Each row of a before or after table is a point. The points were changed in one or more steps. Then noise was added and the rows were shuffled. The steps act on how far a point lies along the listed directions, d1 being the first. What was done? A step turns or swaps two directions, mirrors them in a line or flattens them onto one, adds a multiple of one to another, or multiplies one. Angles are multiples of 10 degrees, from the lower direction toward the higher: turns from -170 to 170, lines from 10 to 170 but not 90. Use the fewest steps. Two steps may share a direction if one is a turn and the other turns, adds or multiplies; they go together, in the order done. Otherwise the lowest direction goes first.

Directions:
(1): [ 7 61]
(2): [-61   7]
Before (14 x 2):
[[ -1 -66]
 [-19 -16]
 [-44 -11]
 [-44  31]
 [ 25  -5]
 [  8 -53]
 [  9 -55]
 [-10 -48]
 [ -1 121]
 [-13 -39]
 [-24 -20]
 [ 11 -11]
 [-36  64]
 [ -9  12]]
After (14 x 2):
[[  56    8]
 [  64   20]
 [  53    8]
 [ -43   34]
 [  12   29]
 [  10   22]
 [  11  -23]
 [ -72   15]
 [-116  -36]
 [  33   25]
 [ -14    5]
 [  14   -6]
 [  -3   44]
 [  41   24]]
Steps: mirror d1 and d2 in the line at 60 degrees

Directions:
(1): [ -5 -57  48 -44]
(2): [-11  15  66  53]
Before, 10 rows:
[[  2  15 -37  -2]
 [ 12  20 -25   5]
 [ 21  28 -47  -6]
 [  1 -30  20 -18]
 [ -2  22 -38  36]
 [-11  47 -47  34]
 [  0  -2  10   3]
 [ 10   1 -77 -14]
 [  3  17 -13  -1]
 [  5  -8  27  12]]
After, 10 rows:
[[   1  -10   44   19]
 [  17   10 -121  -28]
 [  13   30  -40    9]
 [   7   22  -22    2]
 [  -2   -3   15    4]
 [  -6   75  -72   56]
 [  -1  -46   33  -31]
 [   8   23  -57   -4]
 [  25   41  -78   -6]
 [  -1   43  -59   50]]
Steps: multiply d1 by 1.6; multiply d2 by 1.6

Directions:
(1): [ 29   3  58  58  11 -30  21  77]
(2): [-20 -31 -35  36  93 -31  28 -25]
Before (11 x 8):
[[ -22  -30  -70   40  116  -43   23  -27]
 [ -20    7  -49  -76  -58   54  -40  -69]
 [  23   32   47   14  -39  -20  -16   30]
 [  -9   15  -50  -26   10   -1    6  -37]
 [   2   -3  -15  -49  -53   26  -15  -29]
 [ -30    3  -58 -118  -57   59  -34  -70]
 [   7  -13   12   13    0  -18   -2  -20]
 [ -27  -21  -13   19   48   -9  -20  -33]
 [ -13   -1   11  -33   22   21    1  -29]
 [   8    5   34   35   25  -30   14   32]
 [  -5  -24  -50   16   75  -28   11  -33]]
After (11 x 8):
[[ -19   11  -34  -24    6   -7  -19  -64]
 [ -18   -9  -18   10   53  -23   10  -31]
 [   1   -6   40   43   19  -17  -16   31]
 [  29   34   20    7  -28  -12    8   43]
 [   7    9   49  -15    2   15    4   14]
 [  30   33   46  -32 -109   42  -35   41]
 [  28   -5   26   86   64  -57   29   86]
 [  30   35   60  -62 -122   43  -27   65]
 [  36   -4   26   52   33  -38   16   58]
 [  10  -13   16   13   -1  -17   -1  -19]
 [  18    5   15  -37  -67   21  -13    7]]
Steps: mirror d1 and d2 in the line at 60 degrees

Directions:
(1): [-62 -63 -53 -51 -40 -29 -64 -11 -23 -13   2]
(2): [-19 -24  40 -51  23   3   3  30  93 -50 -54]
(3): [ 16  51  78 -79 -14  14 -41 -38 -39  -7  16]
Before (9 x 11):
[[  13   22   52  -35    5   22  -22   -1   45  -17  -29]
 [  -2  -20  -27   24   34    1   43   51   71  -38  -31]
 [  14   17   52  -36   -4    9   -3    5   25  -15   -5]
 [  -3  -49  -25   48   33  -27   18   20   28   10    1]
 [ -37  -33  -21  -82  -44  -10  -60  -31   -9  -12   -7]
 [ -11    1  -16  -66  -33   -5  -41  -24  -89   35   32]
 [  -5   -5   14  -43    0    2  -36   -9    5  -45  -22]
 [ -43  -77 -121   49  -31    8  -33    4  -25   17   18]
 [ -29   -6   -8    4    7  -24   22   -1   37  -42  -16]]
After (9 x 11):
[[-21 -31 -27 -14 -23   0 -43   0  26  -6 -21]
 [ -1  -4   6 -37  -2   3 -36 -18  -9 -30 -15]
 [ -9   7  13 -82 -22   6 -37 -16 -61  19  17]
 [ 27  27   0  36  32  15  52  38  39 -15 -10]
 [  9  34  46 -85 -28  10 -43 -43 -26  -2   1]
 [ 66  85  69   9  21  71  11 -15 -14  19  22]
 [ -5  28  19   8  12 -17  27  -8  14 -24  -5]
 [ 35  11  35  42  41  -4  33  11  18  12  12]
 [-19 -32 -18 -22 -21  -9 -22  10  10 -11  -2]]
Steps: mirror d1 and d3 in the line at 50 degrees; multiply d2 by 0.4

Directions:
(1): [ 66 -50  14  10  76  76  49  52  25   7 -15  -4  10 -38]
(2): [ 32   9  64  29 -45  18 -31  -9 110 -31  13  50  17  28]
(3): [ -6 -78  -5  27 -58 -55  19  70  -2 -46  21  13 -56 -44]
Before, 14 rows:
[[ -66  -44  -59   -6  -27  -73   16   45 -121  -15   15  -48  -60  -46]
 [ -30   21   -4   -6  -55  -55  -22   -4   -8  -27   14   17  -14    5]
 [ -35   32  -13  -20   13    1  -35  -51  -29    1    2  -15    9   25]
 [ -29  -26  -46  -11   13  -45   32   23  -76   21  -24  -25  -30  -33]
 [  -5  -26  -42  -12   44  -25   31   31  -85   17    1  -36  -23  -32]
 [  -1   18  -22    5   20   -8   -6  -24  -33    4    2  -14    8   25]
 [  -4  -50    5    7   -6  -37    8   32  -10  -19    3   -5  -36   -3]
 [  -9   30   22   -8   -4   16  -26  -17   18   -2  -10   21   29    7]
 [   2   26    0  -11   27   20   -9  -57  -15   11  -22    1   26   31]
 [  -4  -11  -10   -5   -5  -11    4    3  -17   11  -21   -8  -10  -25]
 [  15   71   25  -19   15   51  -24  -75   -7   23  -18    1   31   35]
 [   8   11   13   10    1   19   -8   -1   27   -7   -7   26   22    9]
 [  25   10    9  -18   24   47    3  -14   -2   12   -2    0   26   14]
 [   3  -10    5  -17   18   19    2   -5   -2   24   12  -23   -4  -10]]
After (14 x 14):
[[  10   21    5  -15    7   31   -6  -28   -6    7    3    3   26   19]
 [ -39  -41  -55   -6   15  -32   23   43 -115   -1    5  -54  -40  -48]
 [  -7  -47    4    6   -5  -36    6   32   -9  -22    2   -3  -32    3]
 [  14   20    4  -11   32   27   -5  -58  -12   12  -23   -2   32   32]
 [   6   -9    5   -5  -15  -16    3   27    6  -20    4   20  -11  -19]
 [  23   61   30  -17   20   50  -19  -69   -4   27  -18    0   33   29]
 [ -10   21   -8  -18   42   27  -18  -36  -20    6   -9  -15   14   16]
 [  -4    3    4  -20    8   10   -1  -15   -5   24   14  -24   -4   -2]
 [   1    7    8   10  -10   11   -7    5   28  -14   -7   26   21    5]
 [ -14    0  -39  -20   47  -25   20    4  -91   24   -2  -37  -12  -10]
 [  -6   -5   -5   -9   -4   -5    1   -2  -14   16  -18  -10   -8  -17]
 [  -1   19   22   -8   -3   22  -22   -6   21  -10  -12   21   23   -1]
 [ -27  -10  -45  -16   26  -31   32   11  -77   31  -28  -27  -18  -26]
 [  10   17  -25   10   34    9    0  -21  -33    6   -1  -19   14   22]]
Steps: multiply d1 by 0; add 0.3 times d2 to d3

Directions:
(1): [ 36 -20 -22  48 -23 -28  28   4 -24  94 -20 -19 -29 -18  42 -59  89   7
 -18  78]
(2): [-94 -35  40  79 -27 -73   5  66   6 -19  -6  13  -6 -27 -27 -52   5 -32
 -11 -55]
(3): [ 44  40 113 -31 -73 -25  46 -36 -10 -22  -5  43 -10 -24  -4  30  17 -53
 -59  14]
Before, 10 rows:
[[ -61  -59 -121   38   44    1  -65   89   18  -46   -1  -24   14   23
   -16  -13  -43   38   55  -47]
 [  11    9  -64  -65   69   58  -39   -3   17  -25   15   -2    4    3
   -40   23  -49   10   24  -44]
 [  28  -41  -61   27  -14   -1    3   32  -20   92  -36  -20  -10  -17
    33  -57   63   24   29   50]
 [  -5   11   68    6  -28  -26   24    1  -16  -41    3    6   16  -23
   -27   15  -11  -30  -14    1]
 [ -25  -17    6   36  -27  -43   -3   12   11   18  -19   -9  -29  -22
    11  -37   22    2    4  -34]
 [  15  -16   55   15  -50  -42   40  -15  -37  -15    6   24   21  -11
    -8    0  -21  -15  -42  -18]
 [  54   75   17 -108   37   84  -26  -79    7  -78   30   11   41   45
   -10  111  -73   26   12  -21]
 [  10  -10  -46   50  -37  -38   33   11  -28   80   -7  -10  -21   15
    64  -44   76   13  -20   52]
 [  35   16   46  -11  -19   11   21  -20   -4    7  -20    6   23   14
    11   21   10  -39  -26    6]
 [  52   10  -72  -36   37   61   -3  -45  -20   48   -5  -50    7   39
    25   36   21   41   36   63]]
After, 10 rows:
[[ -33    3  -22   27  -32  -26    7    9   -7    4   10    8   -2   31
    29   -1    4    4   -3  -20]
 [  35   17  -48  -48   33   66   -4  -39  -15    8    4  -39   17   45
    13   63  -10   32   36   33]
 [ -36  -48 -100   46   14  -10  -33   78    7  -15   -8  -26    3   13
    -1  -21   -4   30   28    0]
 [  38    5  -62  -60   56   46  -19  -10   12   16   13   -5  -12  -11
   -22   -3  -10   17   10    0]
 [ -10  -27  -19   -1  -18   12  -12   42   -2    8  -25   -1    8  -18
    -8  -16   -8   13   29  -16]
 [  24   11   36  -17   -4   10   16  -21    0    1  -14    3   29   18
     6   18    2  -33  -27    4]
 [   4    5   42   16  -28  -27   19    4  -22  -18   -4   -7   14  -16
   -14   -2    3  -16  -16   12]
 [  17  -19   43   14  -36  -42   37  -17  -36   -5    4   20   28   -3
    -8   -5  -16  -12  -36  -17]
 [ -30  -15   10   36  -14  -35   -3   16   16   -2  -17   -1  -18  -22
     7  -22    7   -3    3  -46]
 [  80   64   -6  -82   27   73   -4  -82   -8  -10   22   -7   16   40
    20   73  -14   32    8   49]]
Steps: flatten d1 and d2 onto the line at 80 degrees; multiply d3 by 0.7

Directions:
(1): [ 16 -25  10 -71 -28 -15 -34 -86 -10  55  47  56   2 -73  26 -19 -28   9
  59 -25  59  51  -7 -71  59  43   1  22 -11  31   3 -30]
(2): [  0  39 -25   2  67  34 -46  27  55 -44  25 -33  23 -61  12 -58  53  35
 -25  43  31   0  20  22  36  -3  18  66 -35 103 -46  35]
(3): [ -17    3   20  -38   -5  -12   45    9  -19    3  -82   39   -6   25
   55  -60  -15  -21 -113   42   61  -28    8  -44    2   10   -3  -15
  -70  -11  -59  -61]
(4): [-25  15   7   6 -79  -3  -3  64   6  30  40 -40 -92 -34 -13 -61  17  23
 -44   0 -30  93 -46 -32   6 -28  53  13 -41 -57  16  31]
(5): [ 28  18 -28 -15 -24 121 -77 -16 -58  66 -27 -14  -8  19  80 -31 -10 -32
 -12 -12 -52 -50 -19 -19 -35 -13  49  -8  32  41  15  23]
(6): [  82  -48   21   18   19  -56   22   21   25    2   -4  -32   -2 -102
   65  -31    2   12  -34   52  -57  -52  -25    4   26   51  -10  -37
   53  -16   64  -21]
Before (12 x 32):
[[ 23 -26  18  36  11 -27  34  10  -2   7  -2 -23   3 -26   1  17  -2   7
   21  -2 -32 -11   4  18  11  22 -15 -11  24 -19  32 -14]
 [-22  -3   6 -13 -33 -14  36   4 -19   9 -42  43 -19  -1  18 -16 -15 -10
  -62  -5  34  10 -13 -39 -13 -12   1  -6 -50 -46 -28 -32]
 [  5  -9   8  26  -5 -20   1   9   0  -7  -4  -1  -9  14  -6  32 -22 -11
    3  -7 -47 -23 -24  26 -21  -1  -7 -46  27 -43  23  11]
 [ -8   6  27 -10 -43 -17   8  54  23  12  14 -20 -49 -58  19 -83  14  27
  -60  21   9  48 -39 -30  39  -1   5  -7 -36 -27 -13  -4]
 [-29  35  -3 -12   6  13  -5  15  28 -31 -21   8 -15   9  -6 -44  15  -1
  -39  12  81  41  15  -6  15   5   4  33 -58  22 -74 -22]
 [-12  -9  12   3 -46 -40  43  10  12   2  -6  11 -20 -12 -28   1 -10  -9
  -28   1  14  32 -14 -12  -4  -1 -12 -21 -11 -46  -8   4]
 [ 11  11   0  24  -5  11  17  48  10 -22  -9 -33 -14 -15  26 -41  21   9
  -66  52  -5  -2  -5  14  -7  -5  26  13 -28   2  -3   7]
 [  5 -19  14 -68 -37 -18  23 -20 -23  41  -1  49  -3   1  24 -29 -18 -18
   -9  -7  32  21 -14 -65  19  40   9 -15 -36  -6 -24 -33]
 [-16 -24  16  28   9 -41  35   9  17 -35  37 -12  -1  32 -67  80  24  11
   69 -39   3  30  17  33  13  -5 -23  -9  11 -34  14  13]
 [  0 -32  24  15   5 -77  58 -10  -7 -11 -13  24   6  20 -32  52 -34 -15
   16 -10  -5 -23  15  14  -3  16 -40 -39  21 -60  39 -30]
 [  1   7 -20  31   6   9  -5  43  -4 -20 -20 -44 -31  16  -2   4   8 -14
   -5  -9 -47 -29   2  21 -26 -20   7 -13  22 -22   9  30]
 [-14   6  31 -23 -27 -30  22 -23 -29   8 -40  52  -7  25   3  -6 -19  -1
  -31  -2  38  -3  15 -26   4   7   1  -9 -37 -34  -6 -36]]
After (12 x 32):
[[ -10   14  -22  -28   -1   41  -13  -27  -27   16   14   23   36   83
   -42   53   -1  -30   76  -48   -8   -2    9    1  -21    9   -3   -2
    13   18  -22   19]
 [  12  -25    6   18  -58  -11   20  -22  -15   33    3   11   -4   10
   -28   49  -27  -30   38  -28  -27   10  -19    2  -25    0  -15  -38
    46  -51   30   15]
 [  35   -9   -1   19   20  -11   -3   -8   29  -28   53  -27   27  -68
     4    4   20   28   37   36   -2   10    5   22   25   27   -3   27
    19   30   28   16]
 [  -4  -43   45    4  -71  -46   73   29  -46   23  -35    0  -60   53
     1   25  -16  -25  -36  -26  -22   17  -17  -31  -14    2    1  -68
    -9 -125   28  -31]
 [  11  -13  -24   29    7   24   -9  -32  -22   -6   -4   23   27    7
   -17   77  -13   -8   63  -48  -32  -36    2   27  -37  -13  -22   -8
    51  -14   22   16]
 [  -4   -1    2    9  -19   -3  -28   -5   26   -7   75  -14    6  -31
   -55   26    5   25  100  -44  -14   48  -11   24   32   -4  -26    2
    39    2   22   31]
 [  35   -6  -10    6    6  -18  -11   30    9   -5   -7  -34  -41  -66
    42  -40    7    3  -18   15  -34  -19  -11  -11   17   15    7   -6
    16   -5   21    3]
 [  22  -17   11   -9  -29   -3  -17  -11  -11   33   -7   19  -23  -15
    36   -3  -26  -24  -24   -2  -37  -21  -37  -20   -6   22   10  -45
    14  -34   17   -8]
 [   7  -42   29  -21  -61  -36   43  -42  -70   62  -45   52  -21   49
    18   40  -78  -52    4  -38  -26  -31   -9  -43  -26   19  -16  -66
    34  -89   60  -55]
 [  -1   12   -8   43   49  -13   12   16   53  -76    1  -21   23   17
   -61   42   22    4   40   -8   25    7   27   63   -3    2  -33   12
    23   12  -23   10]
 [   2    4   10    8    1    8   -5  -39  -42    2  -25   27   26   52
   -19   62  -19   -4   45  -37  -22  -41   20   21  -30   -4  -10  -22
    32  -19   32   -1]
 [   8  -26   21   -7  -37  -11   23  -19  -34   48  -16   10  -21  -24
    25  -14  -26  -13    6  -16   -3   17    0  -36   16   24    0  -10
    -9  -26   19  -37]]
Steps: turn d1 and d6 by -80 degrees; turn d2 and d5 by -50 degrees; multiply d2 by 1.6; mirror d3 and d4 in the line at 120 degrees
